Every row gives one point. The window is the flat piece filled in between its corners: a triangle in 3 columns, a solid with four corners in 4, and so on. A path goes straight from each point to the next, and from the last back to the first. List the points from which the path goes on through the window.
In the rows, 128 means zero.

Window, 4 rows:
[[134  86  86 129]
 [193  65 153 118]
 [126 178  50 133]
 [104 192 159 109]]
Path:
(1): [164  76 128  60]
(2): [179  93 148 138]
(3): [107 207 168 159]
(4): [115 152 135  61]
(5): [167  72 133 102]
(6): [186  99 131 168]
(7): [129 172  92 173]
(8): [ 77 103  74  58]
Through the window after points: 1, 3, 5

Window (4 x 4):
[[207  94 162 163]
 [ 54 163 136 102]
 [ 73  84 132  98]
 [182 165  94 142]]
Path:
(1): [181 102 147 195]
(2): [216  97 170 107]
(3): [211 112 154 131]
(4): [157  77 159 202]
(5): [149 148 102 204]
(6): [177 152 122  76]
(7): [165 155 133 100]
(8): [175 137 103 175]
(9): [ 53 154 120 130]
(10): [ 89 160 163  60]
(11): [189 158 139 125]
(12): [168 145 112 162]
Through the window after points: 1, 3, 5, 7, 9

Window, 6 rows:
[[154 129  84  65 161 180]
 [109 182 116 112  95  87]
 [ 84 127 159 166 194 162]
 [124 145 110 249  86  68]
 [172 166 142 167 116  79]
 [ 52  27 129  95 173  76]]
Path:
(1): [133 103 154 169  99 164]
(2): [111 122 117 186 184 111]
(3): [152 180 107 174 143  83]
(4): [121 143 163 195  49 152]
(5): [ 93  22 180  73 134 141]
(6): [ 63 104  80 139 192  60]
(7): [ 96 157  96 182 140  44]
(8): [119 145 134 176 104 122]
(9): [ 98 133 160 153  63 137]
(10): [123 141 123 201 188 102]
(11): [ 82 121  98 162 166 103]
(12): [130 104 115 135  97 147]
(13): [ 93 104 140 158 125 165]
(14): [ 93 155 163 164 241 133]
(15): [129 187  97 155 145  77]
(16): [158 121 154 128 108 113]
Through the window after points: 5, 7, 9, 13, 15

Window:
[[115 122 177 119 140 105 103 104]
 [ 11 156 112 113 159 114 157  68]
 [146 181 178 158 102  40 120 128]
 [133 127 154 125  36 170 154 138]
 [ 76 141  39 221  58 174 144 155]
 [102 110 141 212 160 112 222 100]
 [175 214  17 215 165 112 125  70]
 [156 123 133 116  97  65 129 119]]
Path:
(1): [121 167  89 152 190 174 149 153]
(2): [140 146  96 192  71  58 129  28]
(3): [111 138 152 185  97  74 137  55]
(4): [131 122  98 117 156 119 185 167]
(5): [152 157 112 165 126 113 128 152]
(6): [140 133 144 179  75  76 149  91]
(7): [100 140 121 182  83 118 155  95]
(8): [124 173 107 124 125 119 154 137]
Through the window after points: 3

Window, 9 rows:
[[172 109 165 129 151 139 152 137 196]
 [ 73 126 142  79 243 131  22  79  73]
 [102  28 121 200 125 122 136 186 167]
 [ 97  88 175 178 132 202 167 176 164]
 [135  94  93  98  96 122 130 119 103]
 [123  61 188 199  93 162 129 120 180]
 [ 59 134 165  39 178  99  28 126 105]
 [183 145  89 156  70 125  90 182 142]
 [ 98 155 118 141 132 104 125 113 152]]
Path:
(1): [111 124 212 129 130 121 123 126 115]
(2): [ 54  67  75 135 188 173  94 125 185]
(3): [ 79  95  96  88 147 138  89 128 160]
(4): [145 140 139 139 129 112 102 123  93]
(5): [173 117 178 155 148 126 148 142 142]
(6): [122  98 120  98 142 154 114 128 225]
(7): [111 100 105 134 122 170 104 152 179]
(8): [116 113 196 145 133 110 167 137  68]
(9): [115  90 186 190 110 132 157 148  99]
(10): [132  95  99 162 130 186 130 160 224]
(11): [ 89 109  93  90 157 145   7 104 170]
(12): [117 132 180 139 201 114 131 126  46]
Through the window after points: 3, 5, 7, 11

Window (9 x 9):
[[212 104 101 120 124  84 190 212  88]
 [160  19 119  94 115  86 146 249  56]
 [130 130 146 173 175 113  52  59 163]
 [ 84 115 134 137 124 178 146 117 153]
 [186 161 155 111 153 109  55 149 208]
 [147 159 181 109 198  87 148 172 149]
 [140  69 155  83 120 154 129  76 104]
 [121 111  91  62  91  66 182 212  41]
 [168 136 101 100 223 107  90 136 194]]
Path:
(1): [157 116 128 115 171 128 103 157 113]
(2): [165 161 159  67 168 161  64 167  77]
(3): [174 125 138 131 141  82  98 146 223]
(4): [130  87 105 102 141  82 200 154 150]
(5): [167 127 126 127 136 140 119 170 108]
(6): [179 137 139 108 150 170  90 166 113]
(7): [153 132 160 106 140  47  82 108 246]
(8): [134 106 136  98 130  97 144 137 151]
(9): [131 123 135 109 155 134 106 151 123]
(10): [137 135 131 114 158 175 106 159  88]
(11): [135  92 145  85 128  45 113 119 216]
(12): [171 109 139  83 135  87 146 187 160]
(13): [145 147 135 121 161 145 105 168  74]
(14): [158 163 129 120 169 152 131 141  91]
(15): [135 120 137  97 138  78 132 153 173]
(16): [150  86 169 118 143  86 158 170 168]
Through the window after points: 2, 4, 6

Window (11 x 11):
[[ 89 129 122 119 130 142 177 150  98 141 145]
 [145 126 155 170  99 115 166  96 121 155 139]
 [127  68 136 175  77 115 234 182 170  58  79]
 [ 77  10  47 133 148 144  61  81 122 120  33]
 [123  97 155  93 171 163 142 117 158 164 114]
 [109 149  91  63  85 173  90 159 111 141 119]
 [125 180  64 108 138 136 135 131 114 141 131]
 [112 111 146  71  95   7 159  93 181 165 166]
 [150  97  92 133 165  98 101 132  99 152 157]
 [114 120  99  76  76 102 154  88 136  84 153]
 [141 169 165 171 185 102  98 123  77 146 141]]
Path:
(1): [160  76 126  92 102  94 139 122  56 125  71]
(2): [118 123 109 143 169 132 125 130 161 154 169]
(3): [ 65 102  86 132 127 172 125 122 161 113 152]
(4): [141 111 122 127 151 128 130 126  93 138 102]
(5): [167 134 119  92 138  89 150 107  96 156  97]
(6): [ 45 117 146 163  99 146 140 146 166 106 163]
(7): [115 131 114 156 141 149 130 141 129 136 164]
(8): [124 105 146  90 138 101 162 111 100 156  97]
Through the window after points: 1, 7

Window, 12 rows:
[[164 140 148 103 184  43 123 116 139 164  73 171]
 [114 152 100 181 134 170  63 119 166 169 192  28]
 [146 107  79 186 139 163  28 107  66 120 132   7]
 [157 117  87 169 122 197 159  67 125 166 152  50]
 [ 84  82 141 163 142 141 124 144 115 151 151  72]
 [142 139 128  78 181  31 135 122 101 127 184 153]
 [117 148 180 132 212  66 125  69 126 108 149 198]
 [104 174 197  83 119  99 127  88 103 151 143 122]
 [150 193 152  33 142 170 206 167 164  46  60 149]
 [179 112  70 201  63 163  79 138 114 115 130 111]
 [134 157  70 174 136 220 110 142  80 177 137 100]
 [204 135 204 129 188 112 131 129 111 154 158 141]]
Path:
(1): [161 192 142 181 160 128 171 132 117 108  91  89]
(2): [153 200 116 195 140 111 146 124  92 112 128 118]
(3): [130  76 156  94 143 158  67 108 151 177 134  93]
(4): [139 117 135  89 147 130 106 117 118 133 151 116]
(5): [132 194 118 183 172  71 163 136  95  96 108 101]
(6): [131 181 137 196 135 140 140 128  90 139 121  89]
(7): [164 100 122 103 176 154  96 108 123 152 163 132]
(8): [166 120 144 106 141 137 108 130 119 136 151 138]
Through the window after points: 4, 6, 8

Window, 14 rows:
[[ 80 139 162  99  22 132 181 135 211  92 119 191  95 173]
 [152  69  38  94 134  71 117 166 100 149 184 107 194  98]
 [ 55 165 198  57  31 129 203 147 184  52 102  72 101 126]
 [106 122 177 100 146  70 171 137 202  34 121 106 107 170]
 [ 89 121  89 118 143 117  34 127  84 156 174 119 138 114]
 [121  66  57 131 140 108 116 173  27  94 130 117 133 161]
 [134  95  36 181 148 150  87 149  98 126 163  76 219 150]
 [ 58  90 143  75  61 127 105 157 199  91  18 147 129 134]
 [153 115   7  82 168 154 111  87  96 124 154  99 142 124]
 [153 164  78 104 173 143 125 206 110 117 144 129 154 115]
 [ 98  93 144 155  91 119 117  95 104  88  60 177 160  55]
 [123  61 200 132  79 140 160 150 176 125  66 110  73 121]
 [198 140  80 101  90 107  59 134  95 101 138 104 160 143]
 [131 146  26 160 136  67 110 137  90 163 106  93 141 127]]
Path:
(1): [ 94  89  84 152  80  94  90 205 115  68 149 102  33  98]
(2): [116 136  44 115 109 108 107 179 149  72 126 110  89  97]
(3): [118 103 173  83 108 133 153  99 100 150 137  84 194 196]
(4): [149 128 154  65 172  90  63 174  45 213 157 144 193 116]
(5): [ 86  85  15 161  66 126 125 104 174  33 135  88 105 118]
(6): [116 108  12 140  99 117 102 152 134  64 157 127  97 122]
(7): [127 126 139 105 148  98 138 126 129 132 103  97 152 143]
(8): [117 130 136  84 115 104 129 128 101 131  95 121 126 164]
(9): [135  89  56 143 106 110  81 163 176  67 148 108 170  90]
(10): [106  99 120 124  53 152  68 160 192 102  96 112  47 115]
(11): [127  81 196 119 130 100 238 126 117 128  95 134 178 148]
(12): [115 116 111 116 132 125 147 127 135 128 103 123 163 133]
Through the window after points: 4, 6, 8, 10

Window (14 x 14):
[[153 137  60  97 201 132 148 190   7 153  80  72 176  57]
 [145 147 135 158 111 139 143 143 133 133 102 159 111 123]
 [112 116 163 104 109 104 114 132 145 148  48 103  96 117]
 [165 126 114 170 100 128 135 106 126  69  82 103 156 133]
 [134  97 151 155 110 159 120  92 132 141 142 124 136 110]
 [140 137 158 159 106  97 110 124 119 136 132 118 146 140]
 [117 100 128 136 137 140 101 152 130 119 145 111 107 130]
 [164 118 163 138 131 119 161 136 120 118 144 121  94 115]
 [165 135 145 118 142 134 106 106 121 107 129 154 103 117]
 [141 123 127  92 105 144 141 126 135 149 173 112 140 149]
 [133 166  99 129 196 113 179  98 172 232 153  77 165 154]
 [132 153 162 116 109 148 117 148 138  94 142 105 120  90]
 [138 138 113 138  99 117 130 112 113 104 152 131  91  92]
 [104 163 176 141 124 129 160 115  91  84 124 152  84 137]]
Path:
(1): [138 178 125 115 127 155 108 141  79 140 100 108 117 140]
(2): [164 139 142 141 117 130 111 114  98 141 132 115 114 137]
(3): [133 135 135 129 135 124 153 117 136 114 122 130 133 104]
(4): [ 99  82 134 127 128  59 119 123 164 130 120 157 130 114]
(5): [153 137 136 150 122 161 131 119 102 123 130 107 119 130]
(6): [174 144 136 171 125 162 122 114 123 128 102  87 125 131]
(7): [110 112 118 110 114 101 142 143 120  98 132 147 136 120]
(8): [123 109 126 121 165  88 148 167 148 121 161 146 141 119]
(9): [142 150 130 141 117 145 140 114  95 148 109  94 127 116]
(10): [144 153 110 190 127 187 117 136  53 120 116  78 117 114]
(11): [139 114 118  79 159  91 142 156 125 140 116 136 141  97]
(12): [152 117 112 123 130 110 138 145 123 101 125 131 159 108]
(13): [144 135 139 140 118 140 139 119 114 131 121 104 109 127]
(14): [156 145 113 139 106 187 116 114  97 160 118  97  94 127]
(15): [133 130 144 139 141 106 140 138 141 121 127 143 130 122]
(16): [135 127 126 138 147 121 160 143  95 119 114 128 129  95]
Through the window after points: 6, 10, 12, 14, 16

Window:
[[104 114 161  89 143 181 191 113 166  97 154 187 117 188]
 [117 204 137  82 159 111 177 159 152 128 154 137 138 178]
 [101 149 249  74  62 129 156 122 140 116 120 106 205 150]
 [198  71 146 164 187  46 138 154 126 147 114  86  94 140]
 [213 100  97 186 175  46  89  82  72 168 132 122 170 123]
 [104 175 190 110  58 143 126 116 216  88 177 114 142 141]
 [134 105 128 152 151  19 101 134 103 129  87 170 110 111]
 [167 161 158  55 117 166 143 157 104  93 155 163  55 170]
 [115 137 211 102  91 136 156 168 159 158 191 156 169  88]
 [186 138 185 206 214  49 120 109  86 105 125 134 134  98]
 [159 157 172 128  70  86 216 100 148 120 135 134 155  99]
 [128 114 110 216 174  71 138 118  42 153 125  93  93 123]
 [177 133 143 179 192  81 109  87 112 196  62 112 108  80]
 [193 134 113 231 159 100 128 167  97 142  75 146 140 146]]
Path:
(1): [144 144 182 137 128 100 134 127 128 151 126 152 132 147]
(2): [128 149 141 122 125 112 144 131 125 103 135 141 143 104]
(3): [144 126 146 129 152  91 148 119 129 112 110 110 148  91]
(4): [150 114 195 169 104  65 127 159 103 179 148 154 100 198]
(5): [134 133 187 171 154  66 152 110 136 167 144 148 138 152]
(6): [153 129 114 101 118 149 131 146 126  88  96 107 170  72]
(7): [143 106 117  78 124 107 144 112 132  56 104  99 142  64]
(8): [149 153 172 165 136  90 144 141 128 146 149 152 131 169]
(9): [154 128 166 151 161  94 145 136 122 150 132 136 103 168]
(10): [131 124 103  97 188 118 100 136 129  77 124 132 167  76]
(11): [156 120 138 118 160 103 157 141 118 108 117  99 118 106]
(12): [169 150 188 174 105  94 118 126 100 164 157 186  92 205]
Through the window after points: 3, 11

Window, 14 rows:
[[108 125 155  97 185 115 126 103 166 106 142 150 128 112]
 [135 163 142 147 148 139 112 133 133  82 116 145 165 128]
 [181  78 148  77  91 179 130 131 147 160 141  66 116 110]
 [ 79 172 101  97 168 142 107 148 147 132  92 192 132 111]
 [124 186  34 170 109  82 195 112 118  76  96 171 147 112]
 [143  78 101 124  28  87 102 126  95 186 135  75 189 130]
 [126 119 137  80 183 102 132 184 131  87 107 129 142 135]
 [115 216 155 107 139  79 189 145 135 116 131 151 140  90]
 [150 183  97  72 105  96 149 126 206 249  54  89 117 188]
 [ 83 110 125 148  95 103 119 159  88  61 115  94 109 152]
 [147 123 160 124 179 126 120 127 122 143  99 137 117  83]
 [ 93 115 167 122 152 113 137 168 171  98  95 133 153  89]
 [104 181 140 152 197  91 135 168 142 105 167  37 157  54]
 [ 93 153 103 152 192 100 186 223 185 203 114  96 117 214]]
Path:
(1): [124 165 129 107 184  74 119 179 209 112 151  90  92 113]
(2): [140 180 113 109 142  89 120 152 167 158 101 124 100 141]
(3): [118 120 139 114 138 127 160 123 140 149  94 107 160 112]
(4): [109 140 122 122 137 127 154 131 135 140 101 121 155 117]
(5): [184 147 142 105 153  79 111 179 172  90 153 124 113  98]
(6): [132 152 156 107 143  95 105 151 164 124 149 144 100 100]
(7): [ 91 141  78 116 131 138 160 117 101 130  64 102 207 123]
(8): [118 152 134 118 148 122 157 138 126 106 115 111 156 118]
(9): [122 120 134 142  97  28 124 175 190 142 122 159  74 101]
(10): [184 149 111 134 116  97 120 160 201 132 141 117 105  95]
(11): [111 118 134 102 130 142 138 133 112 137 119  95 154 117]
(12): [105 157 166  72 136 141 185 160  89 164  66  88 156 147]
(13): [130 133 111 144 171  92  75 141 218 126 159 135 114  96]
(14): [138 154 156 115 144  79  81 139 160 126 141 129  95 123]
(15): [ 73 144  96 100 169 157 160 136 139 122  87 167 163 114]
(16): [106 132 133 130 160 124 155 159  99 122 108 108 176 120]
Through the window after points: 2, 10, 14, 16

Window:
[[ 97 145 111  92 124 178 113 167 153  83 132 133 109 137]
 [143  86 157 165 155 129 122 103 138 160 149  92 147 106]
 [211 133 155 180 131 129 122 142 144 106 112  71 144 147]
 [115 134 142  88 136 108 129 144  91 153  88 100 104 198]
 [154 120 154 137 121 126 151  74 144 110 161 130 197 103]
 [119 120  81 110  89 154 115 129 145 133 101 174 116 148]
 [122 133 127 177 158 120 158 117 107 111 136 151 159  81]
 [124 155 132 106  79 130 135 123 157 134 157 166  84 110]
 [249  68 178 137 194 108 106 181 107  91  96  93 140 165]
 [ 99 144 147 126  97 114  86 129 141 123 118 143 147 102]
 [140 116 113 131 104 117 161 157 142 144 152 130 181  87]
 [ 72 186  83  63 132 100 105 124 179 173 109 157  91 170]
 [145 166  94  53 152 114  67 129  89 161  90  86  78 173]
 [ 91 123  98 143  88  94 124  99 160  91 174 129 127 105]]
Path:
(1): [194 104 108 147 103 104 125 102 140 111  77  66 135  81]
(2): [ 92 141 157 107 140 133 126 181 134 141 186 189 156 154]
(3): [142 134 144 138 138 121  93 145 136 131 159 138 147 140]
(4): [148 121 123 129 126 123 144 129 137 113 114 111 133 119]
(5): [ 83 107 178  90 153  88 106  80 176 153  56  98 121 102]
(6): [170 164  86 154  98 147 129 176  99 116 186 151 144 165]
(7): [106 143 162 191 114 164 119 100 105 143 218 143 120 148]
(8): [167 117  94  61 134  85 137 146 170 115  65 112 131 106]
(9): [107 129 144  60 156  63 165 127 166  98 122 106 101  86]
(10): [135 134  92 154  90 177  84 133 112 165 138 155 151 164]
(11): [133 118 112 130 115 113 117 137 122 134 153 139 141 137]
(12): [136 124 138 129 132 113 126 123 156  93 121 111 125 114]
Through the window after points: 1, 3, 5, 11
